Each row is a point. Examples show where two turns around zero, p and q, send a point. Write where each new point lands after one turn and then the other. Backwards means that the second turn is done in reverse. Each puzzle has new turns, and all numbers are rounded.

Turn p:
1.0, 1.1 => 0.0, 1.5
-0.3, -4.0 => 2.5, -3.1
-0.7, 2.9 => -2.5, 1.6
Turn q:
-1.9, 3.4 => -2.3, 3.2
0.4, -2.0 => 0.6, -1.9
0.2, -2.1 => 0.4, -2.1
-2.2, -0.9 => -2.1, -1.1
3.6, 1.6 => 3.4, 2.0
Where do these land?
p, then q: -1.5, 1.5 => -2.1, -0.2
p, then q: 2.5, 0.0 => 1.6, 1.9
p, then q: 1.8, 3.7 => -1.6, 3.8
p, then q: -1.9, -2.4 => 0.6, -3.0
p, then q backwards: -0.9, -2.8 => 0.9, -2.8

Turn p:
1.4, -1.2, -1.8 => 0.6, 1.1, -2.2
-1.3, -1.8, 3.9 => -2.5, -3.7, 0.5
-3.4, 0.8, 0.3 => -2.2, 0.8, 2.6
3.8, 0.2, -0.7 => 3.2, -0.3, -2.2
-2.1, 1.3, 2.1 => -1.1, -1.2, 2.8
1.5, 0.7, -3.8 => 2.0, 3.3, -1.4
Turn q:
-2.2, -2.3, 0.5 => 2.9, -1.3, 0.7
1.3, -2.7, -0.3 => 1.5, -0.6, -2.6
1.8, 1.0, 2.5 => -0.2, 3.2, -0.4
-0.8, 4.0, -2.7 => -4.2, -1.3, 2.2
Where do these land?
q, then p: -0.4, -1.8, -3.9 => -2.6, 0.8, -3.4
p, then q: 0.6, -0.3, 2.7 => 2.3, -0.7, -1.4
p, then q backwards: 0.8, -1.1, -2.6 => 2.5, -0.6, 1.4
p, then q backwards: -1.8, -0.5, -0.1 => 0.4, 1.8, -0.3
q, then p: 0.8, 3.7, 3.9 => 1.7, -0.9, 5.1

Turn p:
3.6, 3.0, 0.9, -3.4 => 1.8, 3.7, -1.4, -3.9
-1.7, -1.7, -2.7, 2.7 => -2.2, -1.6, -0.6, 3.6
3.0, 1.3, 1.9, -0.4 => 2.9, 2.2, 0.0, -1.1
-2.6, 0.6, -0.6, 0.8 => -2.2, -0.5, 1.5, 0.7
-3.0, -3.8, -1.6, 0.7 => -1.9, -4.4, -0.6, 1.8
0.8, 0.5, 2.0, -0.5 => 1.7, 0.5, 0.9, -1.1
Turn q:
-0.9, 2.3, -2.7, -1.7 => -0.2, -3.8, -1.2, 0.6
-1.8, -1.3, -2.6, 0.8 => 2.5, -0.6, -1.0, 2.2
3.6, -1.3, -0.6, 3.8 => 3.7, 1.5, 2.5, -2.7
1.7, 0.0, 0.2, -2.3 => -1.6, -1.1, 2.1, 0.1
-2.0, 2.9, 2.6, -2.2 => -4.2, -0.4, -2.4, -0.5
-0.5, -2.5, 3.1, 1.6 => -0.1, 4.3, 0.2, 0.2
Where do these land?
p, then q: -3.2, 1.5, 0.3, 4.0 => -0.4, 4.2, -2.8, -1.6
p, then q: -1.5, -1.6, -0.8, -2.5 => 0.0, -0.2, 0.5, 3.4
q, then p: 2.1, -0.5, -3.2, -3.0 => 3.3, -3.2, 1.1, 1.3
p, then q: 1.2, 2.0, 1.9, -1.3 => -2.6, -1.4, 0.9, -1.2
q, then p: 1.4, -1.4, 1.8, 2.8 => 0.4, 3.0, 0.5, -2.4

Turn p:
1.6, 2.1, 1.3, 0.1, 1.3, 0.1 => 0.0, 1.0, 0.7, -1.3, -1.1, -2.5
0.6, 2.4, 1.7, -0.3, -1.1, 0.5 => -0.3, 1.9, 0.1, -1.4, 1.3, -1.9
0.4, 1.1, -9.0, -0.7, -2.6, -0.9 => -7.7, -1.6, -1.2, 4.9, 0.5, 1.3
-1.2, 2.3, 1.1, -1.4, 1.0, -1.5 => 0.3, -0.7, -2.1, -1.2, 0.3, -2.6
-0.7, 1.4, 1.0, 0.1, -1.6, -0.6 => 0.3, 1.0, -0.8, 0.1, 1.8, -1.1
-1.5, 1.4, 1.0, 1.4, 1.0, 1.3 => 1.0, 2.1, -1.7, -0.7, -1.1, -0.2
0.0, -4.1, 1.4, -1.0, 0.9, 1.9 => 2.0, -1.3, 1.6, -2.0, -0.5, 3.4
0.8, -6.7, 1.5, 1.9, 1.1, -0.8 => 4.6, -2.2, 3.3, 1.5, -1.2, 3.5
Turn q:
0.9, 2.0, -1.4, 3.0, 2.3, -1.0 => -2.2, -1.6, -3.0, -1.7, -1.7, -0.5
0.3, 0.8, -2.4, -6.2, -1.3, -1.0 => 1.6, 5.3, 2.4, -1.0, -0.1, -3.2
0.4, -1.9, 2.8, 2.8, 2.4, 3.5 => 0.4, -3.8, -2.0, 0.4, 3.8, 2.2
0.2, 0.3, -0.7, 0.9, -1.1, 0.3 => 0.7, -0.1, -0.3, -0.2, -1.2, 0.8
1.6, 1.5, -1.0, -3.1, -0.2, 0.4 => 1.8, 1.9, 0.2, -1.2, 0.1, -2.7
-6.4, 0.5, 3.0, 3.0, -2.3, 0.1 => -1.4, -0.5, -0.8, 6.9, -1.3, 3.4
1.5, -0.1, 1.8, 1.2, -0.3, -1.2 => -0.2, -2.6, 1.0, 0.1, -0.5, -0.6
0.3, -2.5, 0.7, -3.9, 2.1, -1.3 => -1.4, 1.6, 2.9, -0.9, 3.4, -1.7
1.2, -0.5, -2.9, 2.4, -1.4, 0.3 => 0.7, -0.2, -0.7, -2.4, -2.4, 2.3
Where do these land?
p, then q: -3.7, -1.5, -2.9, 1.6, -0.8, -2.1 => -0.2, -0.9, -2.6, -2.7, -0.8, 4.1
q, then p: 1.3, -0.6, 3.3, -3.6, 0.9, -0.9 => 3.8, -1.8, 0.4, 0.3, -1.4, -2.8
q, then p backwards: 2.5, 0.7, -2.0, 2.1, -0.3, 2.9 => -3.2, -1.1, 2.1, -1.4, 2.3, 0.8
p, then q backwards: 0.4, -0.9, -0.4, -2.9, -0.9, -0.7 => 1.3, -1.8, 1.4, 1.1, 1.7, -0.2
p, then q backwards: -3.8, -2.6, -0.9, -0.8, 2.3, -1.6 => 0.8, 1.4, 1.0, 4.3, -0.8, 2.8
p, then q: 2.5, 2.2, 2.9, 2.6, -1.2, 1.1 => -0.5, -1.6, -0.6, 1.6, -1.8, -4.5
p, then q: 1.8, 2.1, -1.0, -4.0, 2.4, -2.1 => -2.8, 2.2, 4.5, 0.9, 0.4, 1.3
q, then p: -2.2, 0.5, 2.7, 2.0, -2.2, 4.4 => -0.9, 2.7, 3.4, 2.1, -3.6, 2.1
p, then q: 1.1, -0.1, -1.7, 3.1, -0.2, -1.0 => -0.2, -2.5, -1.0, 1.2, -2.1, 1.2
